Every row gives one point. To make a cloud, some directions were put in groups of two or more. Within a group, all points are equally far from the middle, so they leave a hole (a ring in 2 directions, a hollow ball in 3). The other directions are filled evenly. Then the cloud was stretched, turned, moved and blurred a little. Count the holes, and give their numbers of directions, smallest first.
In the rows, 128 means zero.

Cloud, 14 rows:
[[121 165]
 [ 97 113]
 [187 137]
 [138  78]
 [140  78]
 [123  82]
 [132 169]
 [151  79]
 [142 171]
 [120 165]
 [ 95 123]
 [171 161]
 [129 168]
 [158 168]]
Holes: 1 (2)

Cloud (27 x 4):
[[137 109  69 108]
 [ 85 175 169 136]
 [162 111 146  85]
 [ 81 178 121 129]
 [143  76 101 165]
 [116 122 142 101]
 [167 149 135 126]
 [ 53 132 102  90]
 [124 114 102 173]
 [154 101 166 106]
 [166 143 143 145]
 [176 135 165 146]
 [108  98 179  74]
 [ 58 167  99 100]
 [107  76 114 148]
 [137 170 128  84]
 [131 121 154  70]
 [125 164  93 152]
 [134 166 111  75]
 [125 174 164 159]
 [ 88 127 115 121]
 [152 169 149  97]
 [120 124 160 152]
 [ 72 110 120 162]
 [140 132  63  82]
 [ 82  99 119 102]
 [117  61  83  99]]
Holes: 0

Cloud (57 x 6):
[[ 81  84 137  93 128 117]
 [109  93 191 106 100 117]
 [184 113 165 164  98 171]
 [100 105 117 184 107 147]
 [ 98 123  89 142 139 148]
 [ 79 164 141 173 124 106]
 [ 70 109 138 125  76 112]
 [106 110 176  92 134 197]
 [ 89 153 160 108  80 135]
 [145  97 176 193 118 142]
 [106 139 131 111  49 186]
 [146 105 196 103  84 150]
 [150 163 108 151 101 104]
 [180 116 134 115  75 178]
 [178 145 141 141 151 139]
 [ 96 160 125 164 129 179]
 [127  83 103 153  78 162]
 [158  95  99 150 108 137]
 [121 104 147 187 172 169]
 [139 174 163 173  75 174]
 [101 102 104 115  87 184]
 [ 92 119 107 193 128  92]
 [164  90 151 134 149 162]
 [164 124 100 194  76 159]
 [110 141 190 105 103 116]
 [109 180 102 116 142 113]
 [104 139 101 128  68  88]
 [104 105 127 170 181 103]
 [139 167 140  79 143 101]
 [180  90 119 127 117 176]
 [179 123 125 167 148 110]
 [ 95 119 129 182 116 180]
 [140 134 171  74 156 172]
 [144  97  83  95 136 114]
 [115  89 102 150 105 193]
 [142 106 169 121 162 153]
 [138 113  88  75 106  91]
 [143  70 102  96 162 159]
 [161 165 108 138 139  89]
 [120 116 174  86 165 159]
 [ 79 134  94 106 147 112]
 [123  81 156 105 159 189]
 [ 99 107  81 105 137 101]
 [108 176 148 100 133 116]
 [112 164 127 129  91 166]
 [ 91 128 160 148  70 197]
 [153 148 153  82 155 127]
 [122 117  84 131 106 177]
 [145 178 131 124 130  98]
 [135  62 118  97 158 185]
 [100 143 112 123  99 185]
 [111 100 111 182 129 190]
 [ 85 171 132 101 147 117]
 [ 76 125 143  93 171 122]
 [107 125 106 110  70 182]
 [157 162 144 112 172 100]
 [151  90 105 172 159 141]]
Holes: 1 (3)
